Each row is a point. Any point is a mix of the corners, with weights that add up to 1. It lies inside the corners' shape when no weight is negative. Say inside or outside, and name the corners with a negative weight.

Corners:
(1): [-0.56  1.09  1.19]
(2): [ 0.56 -2.49 -0.45]
(3): [-1.32 -0.32 -2.40]
(4): [ 6.50 -1.60  0.31]
Points:
[ 1.78  0.37 -0.27] => outside (2)
[ 0.33 -0.18 -0.76] => inside
[ 3.80 -1.32 -0.36] => inside
[ 0.36 -1.30 -0.65] => inside
[ 3.84 -2.34 -0.82] => outside (1)

Corners:
(1): [-0.87 -1.27  2.43 -0.73  4.80 -1.09]
(2): [-1.38 -3.02  1.73  2.93 -1.99  1.44]
(3): [-2.12  0.82 -4.21 -2.38  1.00 -1.61]
(4): [ 4.74 -2.96  0.87  2.59 -2.16 -0.43]
(5): [-1.47  3.97  0.77 -5.10 -0.48  3.64]
(6): [ 1.72  2.25  2.84 -1.22 -0.94 -2.51]
(7): [ 0.89  1.20 -2.31  1.77 -1.45  0.06]
Points:
[-0.08 -0.75  0.44  1.54 -1.34  0.37] => inside
[-1.62  0.12  1.55  0.20  0.24  0.86] => outside (3, 4)
[ 1.32 -0.07  1.47  0.49 -1.13 -0.80] => inside
[ 1.60 -1.24  0.67  1.33 -1.47  0.25] => inside

Corners:
(1): [-3.58  0.05 -1.47  3.15  1.49 -1.92  0.93 -3.11  1.42]
(2): [ 1.62  1.20 -3.02 -0.87  1.10  1.94  0.50 -1.36  0.80]
(3): [-2.44  2.77  1.51 -0.10  1.02  1.67  1.08 -1.78  1.50]
(4): [ 3.95  0.81 -0.27 -3.06 -2.13 -0.74  0.49 -0.82 -1.07]
(5): [-5.98 -2.50 -1.25 -1.62  2.60 -0.38 -0.36 -0.51  2.74]
(6): [ 1.27  3.04 -4.80 -1.62  0.73  1.83  2.17  5.64 -2.48]
(7): [ 4.90  0.75 -1.12  0.44 -0.07  1.78  0.74  3.27 -2.18]
(8): [ 4.99  3.87  1.61 -2.89  1.69 -0.14  0.40 -0.64 -2.88]
(9): [-3.81  3.78  0.34  0.06  2.02 -1.32 -2.75 -2.74  5.18]
(10): [-3.46  0.79 -2.96  1.80 -0.04  2.39 -1.18 -0.22 -1.12]
Points:
[-1.99  2.35 -0.88  0.09  1.60  0.29 -0.72 -0.69  1.78] => outside (4)
[ 0.81  1.20 -1.28 -0.51  0.76  1.03  0.59  0.58 -1.06] => outside (9)
[-1.53  0.58  0.72  0.35  1.10 -0.49 -0.67 -2.15  1.13] => outside (2, 6)
[-0.56  1.43 -0.48 -2.23  0.61 -0.10 -0.26 -1.06  0.66] => outside (1, 7)
[-0.41  0.86 -2.02 -0.51  1.21  0.50  0.04 -0.18  0.53] => outside (3)
[-3.22  1.48 -2.51  1.00  1.40  0.84  0.51  1.42  0.69] => outside (2, 4, 8)

Corners:
(1): [-0.36 -1.34 -0.57 -1.64 -3.15 -0.38 -1.08 -0.99  0.64 -0.19 -2.78  3.14]
(2): [-0.06  3.21 -3.19  1.81  0.80 -1.09  1.78 -1.22  5.07 -0.07 -2.03 -1.64]
(3): [ 0.62  1.11 -2.65  1.43  2.52  2.67  2.23  2.18  3.11 -1.50  0.54 -3.05]
(4): [-1.79  4.13  1.33 -4.62 -1.22  3.19  0.01  0.22  3.77  0.90 -1.18 -0.18]
(5): [-2.28  0.47 -1.36  1.93 -2.80 -1.22  1.17 -1.46 -2.76 -1.76 -2.14 -0.75]
(6): [ 0.51 -3.36  0.45 -2.65 -4.89 -2.18 -1.03 -2.45 -2.21  1.60 -0.46  0.02]
(7): [-1.56  1.82  2.70 -1.32 -0.16 -0.67 -1.98  2.10  3.57 -2.00  2.09 -3.50]
(8): [ 0.08 -0.15 -4.52  3.71  0.18  2.62 -1.94 -2.53  2.76 -2.12  1.09 -2.49]
(9): [-5.53 -2.99 -3.00  1.01 -4.49 -0.25 -0.95 -1.26 -0.88  1.01 -2.80 -2.02]
(10): [-1.88 -0.34 -1.62 -4.55 -0.07 -1.02  2.23 -1.25  0.68 -1.25 -0.34  0.45]
(11): [ 0.26  5.52 -0.59 -2.72  3.55  0.72 -3.35  2.19  1.86  1.18  0.94 -2.86]
(12): [ 0.02 -0.72  3.13  3.76  2.74  1.67 -2.40 -1.77  1.73 -1.44  0.50 -2.17]
(13): [-2.18  0.79 -1.91 -0.61 -1.47 -0.61  2.09 -1.82  0.40  0.92  1.55  3.32]
Points:
[-3.07  1.75 -3.81 -0.13 -0.64 -0.89 -0.11 -0.56  1.48 -0.11 -1.07 -0.27] => outside (3, 4, 6, 12)
[-1.52 -0.25 -3.49  5.11 -0.75  0.20 -0.13 -2.01 -1.06  0.34 -0.90 -2.21] => outside (1, 4, 7, 10)
[-0.91  0.75 -1.11  0.56  0.20  0.13 -0.76 -0.33  1.09 -0.77  0.19 -1.59] => outside (4)
[-1.47  0.11 -2.02  0.55 -0.96  0.68 -1.17 -0.91  1.35 -0.42 -0.43 -1.44] => inside
[-2.25  1.81 -0.21 -1.14 -1.01  0.86 -0.49 -0.68  2.33  0.00 -0.94 -0.45] => outside (3, 6)
[-0.99 -0.14 -0.92  2.74  0.25  2.12 -0.86 -0.99 -0.41  0.71  0.97 -1.85] => outside (1, 2, 7, 10)

Corners:
(1): [ 2.37 -2.30 -0.86 -1.20 -2.57 -0.61 -0.11 -2.81  2.00  0.74 -0.01 -2.84
  2.88 -0.10]
(2): [-2.19  4.60  3.94  1.96 -0.73  4.20 -1.95 -0.22  2.67  3.89 -2.27  1.72
 -1.43 -1.19]
(3): [ 0.29  2.41  0.63 -3.34  2.33  3.42 -2.05 -2.71  2.21  1.35 -3.79 -2.29
  1.62  2.95]
(4): [ 0.34  4.35  1.63  0.36 -1.36 -0.61  2.40 -0.15 -3.62  0.87 -2.97  3.62
  1.81 -1.65]
(5): [-1.66  4.73  4.40  2.59  1.09  4.59 -2.55  0.92 -1.14  0.69 -0.44 -0.93
 -2.71  1.32]
(6): [ 5.15 -1.99 -0.65 -3.98 -2.13 -2.41  1.93  4.37  1.57 -1.58 -2.22  1.43
 -1.82  2.31]
(7): [-2.51  1.85 -0.80 -2.28 -1.38  2.76  3.39  1.82 -2.91 -2.19  1.63  2.09
 -0.83 -1.12]
(8): [ 2.17  1.75 -3.48  0.23 -2.25  2.40 -1.96 -2.18 -0.82  0.98  0.98  1.73
  2.57 -2.29]
(9): [-1.98 -2.35 -3.65  0.43  2.07 -3.61 -0.34  0.00  0.93 -0.63  0.25  1.17
 -0.41  1.31]
(10): [-1.98  4.02  4.48  1.59  3.19  4.02  1.65 -1.51 -2.44 -2.76  3.90 -0.18
 -0.71 -3.29]
(11): [ 0.13 -2.03  3.34 -0.17  0.72  1.21 -0.51  4.02 -0.77  0.43  4.25  2.66
  2.17 -1.82]
(12): [-3.57 -1.22 -3.80 -2.25  1.53 -0.61  0.33  1.38 -1.56  1.38 -2.42  1.47
 -3.07 -2.53]
(13): [ 2.29 -1.56  0.43 -3.82 -2.54  0.81 -0.40 -0.40 -0.95 -0.17  2.46 -0.25
 -2.40  1.12]
(14): [ 3.95  1.48  1.05 -2.49 -1.90 -3.26  0.29 -0.90  2.47  3.19  0.36 -0.82
  2.06  2.09]
(15): [-3.34  4.55  2.53  1.67 -0.02  0.75 -1.11  0.31 -4.22 -2.31  1.90  1.89
  0.77 -2.08]
Points:
[ 1.44  1.23 -0.31 -2.15 -1.25  0.27  1.31 -1.80 -1.02 -1.30  0.86 -0.16
  0.93  0.31] => outside (2, 5, 11, 12)
[ 0.17  1.08  0.86 -1.62  0.14  1.63 -0.19 -0.51 -0.33  0.04  0.21 -0.01
 -0.53  0.06] => inside
[ 0.45  1.04  1.35 -0.38 -0.09  1.02 -0.53 -0.07  0.14  0.56 -0.06  0.08
  0.18 -0.14] => outside (7)
[ 0.97  1.15  0.75 -1.39 -0.36  0.58  0.55  0.66 -0.35 -0.19 -0.69  0.90
  0.08  0.12] => inside
[-0.14  1.34 -0.22 -0.81  0.17  0.59 -0.20 -0.40 -0.01 -0.01 -0.74  0.29
 -0.41  0.20] => outside (11)
[ 0.46  1.86  1.33 -0.10 -0.70  0.90 -0.36 -0.22  0.05  0.46  0.36  0.59
  0.56 -0.08] => outside (12)

Corners:
(1): [ 1.17  1.12  3.69  3.35 -3.54  0.75  2.45  2.61  2.92 -1.49 -3.65 -0.03
 -0.16 -0.17  0.85  2.66 -0.55 -0.34  1.18  1.41]
(2): [-2.65 -1.28  2.14  0.08  1.07 -5.22 -2.55  0.17 -2.31  1.52  3.15 -1.60
 -0.52  0.37  2.10 -0.52 -0.48 -0.69 -1.43  1.89]
(3): [-1.64  3.42 -6.10  0.82  0.43  3.30  3.93  1.10  0.14 -1.16  2.24 -3.56
  0.37  4.32 -0.23 -0.40  4.89  0.59 -0.05 -0.26]
(4): [-0.99  2.00 -1.50  0.52  0.71  4.29  2.23 -1.17 -0.17  2.85  2.32 -2.58
  0.26  0.87 -3.74  1.26  2.60  1.96 -1.04  0.82]
(5): [-1.37 -1.84  0.31  2.14 -1.34  0.53  3.43  1.15  3.41 -3.64 -2.11 -1.71
  0.54 -0.98 -2.03  2.70 -2.50  2.12 -0.57  1.02]
(6): [-0.53  1.41 -2.54 -2.44  1.84 -4.03 -4.39  0.22 -3.05  0.02  2.08 -0.86
 -0.37  0.24 -4.40 -2.30  1.38 -0.64 -0.75  2.56]
(7): [ 0.18 -0.40  3.88 -1.82 -0.10  1.42  4.01  2.93 -0.88 -0.77 -3.69 -0.82
 -0.45 -0.15 -0.67  2.56 -1.91 -0.13  1.93 -1.61]
(8): [-3.07 -1.26 -4.69  0.63 -1.55  1.63  0.22 -1.04  1.27  2.00  1.35 -0.47
  1.11  0.19 -2.18 -2.09  3.89  0.50  0.62 -1.35]
(9): [-0.67  0.59  3.80 -1.76  3.66 -1.06 -2.56  3.63 -0.68  1.34  4.09  1.25
  1.57  0.91 -1.32 -0.82  0.26 -3.27  0.33  0.48]
(10): [-1.70  5.32 -3.73  0.06 -1.69  1.50  1.05  0.37 -0.42  2.15  1.57 -1.21
  0.85  2.09 -2.42 -0.03 -0.40  0.32 -2.64 -2.84]
(11): [-0.64 -0.24  3.26 -2.82  0.97 -1.95 -0.92 -0.34  0.10 -0.79  2.53  0.28
 -3.06  2.52 -2.95 -4.90 -0.62  1.29 -0.48  0.16]
(12): [ 1.73  0.06  2.36  2.89 -1.33  0.23  5.98 -0.03  0.31 -1.44 -2.95  0.01
  4.56 -1.22  1.23  1.11 -0.17  0.05 -1.27  0.46]
(13): [-0.32 -2.21  1.37  3.59 -2.41  2.05  1.87  1.58 -4.18 -4.03 -2.22  1.22
  0.63  0.82 -0.28  1.22 -3.70  0.68 -2.43  0.03]
(14): [ 0.54 -0.08 -2.34  0.33 -3.07  0.78  2.10 -2.36 -0.55 -0.86  1.28 -1.49
  0.24  3.14 -2.36  2.54 -0.22 -2.97  0.44 -0.63]
(15): [-2.63  1.67 -3.94 -3.12  1.24  1.67 -1.23 -3.80  1.33 -0.01  0.70 -2.46
  0.51  0.74  0.02 -0.26  2.71  1.14 -2.11  0.37]
(16): [-2.73  1.24  1.69 -3.72  0.44 -4.40 -0.98 -0.30 -1.06 -0.57  4.47  3.17
 -1.40 -2.32 -2.24 -1.06  2.78 -1.97 -0.75  2.70]
(17): [-1.60 -0.33  3.60  1.70 -4.32  0.41  2.64 -0.63 -2.19 -4.30 -0.90 -2.20
  4.01 -0.21 -0.09  3.04 -0.17  2.82  1.48  0.85]
(18): [-0.83  0.34 -0.39 -0.15  2.50 -1.83  0.06 -0.28 -2.91  1.00  3.45  2.71
 -0.34 -1.07 -0.38 -1.03 -2.85  0.19  2.04  0.39]
(19): [-3.10  0.12  3.53  3.92 -0.98 -0.33  2.51 -2.22 -0.89 -4.06 -3.51 -2.97
  0.77 -0.17 -1.36  1.45 -0.07 -1.41  1.48 -0.37]
(20): [ 0.09 -0.50  3.65  4.81 -0.45  0.37  2.99  0.05 -0.45 -1.51 -3.38  1.35
  2.46  1.46  0.92  4.97  1.45  3.10 -1.16 -0.61]
(21): [-4.01  2.31 -3.52 -0.73 -0.26  2.01  2.54 -1.29 -0.32  2.51  0.53 -0.49
  0.61  4.73 -2.08 -0.38  1.91 -1.84  0.81  1.60]
Points:
[-0.71  0.56  1.36  0.49 -0.94  0.81  2.83  0.40 -0.03 -2.29 -1.07 -0.20
  0.69  1.20 -0.75  1.00 -0.51  0.09  0.13 -0.29] => outside (2, 4, 6, 8)
[-1.02  0.57  0.64  0.42 -0.37 -0.16  0.89  0.13 -0.05 -0.42  0.06 -0.67
  0.22  0.70 -0.35  0.57  0.34  0.23 -0.25  0.50] => inside
[-0.37 -0.68  1.92  0.18 -0.03  0.24  1.71  1.65  0.18 -0.63  0.23  1.09
  0.19 -0.09 -1.85 -0.60  0.73  1.05  0.50  1.01] => outside (2, 10, 14, 15, 19)
[-1.39  0.64 -0.11 -0.05 -0.48 -0.07  2.21 -1.04 -1.58 -1.18  0.24 -0.95
  0.61  1.13 -1.32  0.41  0.26  0.83 -0.72  0.57] => outside (1, 8, 9)

Corners:
(1): [-0.09  1.28  0.43  1.79  0.12 -3.07  0.18 -3.80 -3.13 -1.83 -0.63 -2.69
  0.19 -3.26  1.68  4.03 -0.83 -6.18  0.10 -3.11]
(2): [-1.65 -0.12 -1.38  2.14  0.34 -2.62  0.87  2.14  1.95 -2.03  2.18  0.48
  0.50  0.83 -1.56  0.85  2.77  2.42  0.56 -4.28]
(3): [ 0.76  2.93  3.34  3.37 -1.19  4.04 -0.77 -0.72  5.12 -1.07 -3.66  0.82
  0.67 -2.96 -0.67 -2.74 -2.45 -4.87 -2.95  1.91]
(4): [ 0.96 -2.37  1.97  2.62  1.23  2.34 -0.98 -1.94  4.79 -3.29  1.39 -1.62
  1.08  0.58 -0.77  0.04 -1.82 -0.30  1.49 -0.63]
(5): [-3.15  7.70  0.26  1.54  0.17  0.30  2.17  2.97 -0.68  1.64 -1.06  1.41
 -0.42 -2.72 -0.59  4.53 -3.79 -1.50 -0.84  1.20]
(6): [-1.18 -0.28  0.71 -2.61 -1.14  2.10  3.05 -1.45 -0.11  1.49 -0.29 -2.98
 -3.83  0.39 -0.53 -0.42 -2.07  0.78  1.05 -3.01]
(7): [-5.25  0.76  1.09 -0.19 -0.57 -1.61  0.04  0.15 -0.61  2.52  1.13 -1.53
  1.72 -0.10 -0.62 -1.60  1.35  0.54  2.47  0.21]
(8): [ 3.12  0.53 -3.68 -1.45 -1.53  3.55  4.25 -1.18  1.52 -1.69 -1.30 -2.49
  1.35  1.65  1.18  2.66  2.02 -0.84 -3.20 -0.83]
(9): [-2.81 -0.97  2.46 -3.76  1.02 -2.89 -1.54 -1.07 -0.36  2.08 -0.38 -4.66
 -0.91 -1.24 -2.53  5.25 -0.30  1.51 -2.71  0.04]
(10): [-0.19  0.42 -2.26  1.69 -0.96  2.54 -1.04 -2.16  2.40  0.92  4.39 -0.53
  0.87  0.94 -2.32 -5.74  3.85  0.53  0.29  1.06]
(11): [ 1.79  0.97  1.37  2.28 -7.40  6.93  0.08 -3.78  1.40  3.07  0.41  1.28
  4.13 -2.48 -0.96  0.07 -3.49 -0.99  0.50  0.04]
(12): [-0.48  0.22 -1.98 -0.66  2.59 -2.42 -3.69 -0.36  0.34 -1.23  2.86 -3.90
 -0.34  1.16  2.26 -1.11 -0.96  3.46 -1.32 -3.08]
(13): [ 3.63 -1.73  0.71 -1.09 -2.21 -0.86  0.56 -2.00 -4.18 -3.67  0.29 -2.80
 -2.47 -0.21  3.79  1.33  0.78  0.78 -1.87 -1.52]
(14): [-2.99  3.28 -0.23 -2.30 -2.30 -0.36 -3.47 -2.37 -1.61  3.05  0.15  2.53
 -3.72 -0.79  0.26  0.16  0.24  1.89  0.51  1.12]
(15): [ 1.89 -0.83 -2.29  0.52  3.76 -2.54 -2.24  0.75  1.86  1.32  4.40 -2.23
 -3.41  3.09  2.24 -1.64  5.40  1.29 -1.57 -0.78]
(16): [-2.63 -0.28  0.49 -2.44 -4.24 -2.73  1.91 -1.14 -1.76  2.51 -1.32 -2.55
  0.38 -0.11 -0.77  1.33 -8.27  1.49 -1.04 -0.19]
(17): [-3.99  0.97 -2.11  3.09 -3.09  1.53 -1.60 -2.11 -2.79 -0.08 -0.22  0.43
  1.65 -2.65  0.92  1.72 -0.80 -1.15 -1.15  1.74]
(18): [ 0.45 -1.12  2.26  2.13  6.16 -1.29 -2.37  0.14 -2.45 -0.63 -0.33 -1.70
 -2.73 -0.61  0.37 -1.68  1.85 -0.13  3.64 -2.46]
(19): [-2.29  1.93 -0.65  3.70  0.86  3.23 -0.60  0.92  0.20  0.61 -0.69 -1.44
 -2.25  3.11 -2.69  0.34  1.33 -0.60  1.17 -0.61]
(20): [-2.78  2.01  3.85  2.28  1.57  1.26  0.89 -1.19 -0.32  0.77 -0.43  1.97
 -0.50  0.23  0.68 -1.40 -1.04 -2.68 -1.78 -2.17]
(21): [ 3.17 -0.87 -0.67 -2.49  0.86  1.05 -3.05  2.22 -2.41 -3.70 -0.40 -0.41
 -2.50 -2.43  0.56  2.23  0.75 -1.46 -0.40  0.29]
Points:
[-0.95  1.06 -0.17  0.47 -1.08  0.49 -0.17 -1.06  0.14  0.14  0.31 -0.87
 -0.35 -0.44  0.06  0.79 -0.46 -0.59 -0.74 -0.67] => outside (18)
[-2.02  1.04 -0.25  0.37 -0.90 -0.19 -0.64 -0.63  0.63  0.77  0.45 -0.88
  0.60 -0.48 -0.89  1.41 -0.40  0.08 -0.99 -0.25] => outside (6, 13, 18)
[-1.29  1.24  0.92  2.04 -0.84  0.53  0.15 -1.32  0.27  0.49  0.20 -0.10
  0.66 -0.18  0.29 -0.76 -1.14 -0.90 -0.28 -0.76] => outside (6, 9, 21)
[-1.43  0.23 -1.88 -0.21 -1.29  1.38 -1.08 -0.49  0.32  0.59  1.42 -1.14
  0.23 -0.13 -2.00  0.34 -1.12  2.53  0.29  0.03] => outside (1, 3, 7, 13, 15, 20)
[-0.61  0.46 -0.03  0.55  1.18  0.60 -0.78  0.08  0.40 -0.67  0.59 -1.25
 -1.40  0.36 -0.06  0.03  0.82  0.30 -0.14 -0.80] => outside (1, 11, 16)
[-0.76  0.15  1.01  0.85  0.84 -0.16 -0.52 -0.37 -0.19 -0.08  0.31 -1.62
 -0.81 -0.46 -0.26  0.26 -0.80 -0.26  0.27 -1.11] => outside (8, 14)
[-0.10  1.07  0.34  1.39  0.46  1.73 -0.83 -0.95 -0.10 -0.30  0.31 -0.62
 -0.79 -0.51  0.50 -0.90  0.48 -1.28  0.41 -0.15] => outside (2, 9, 16)
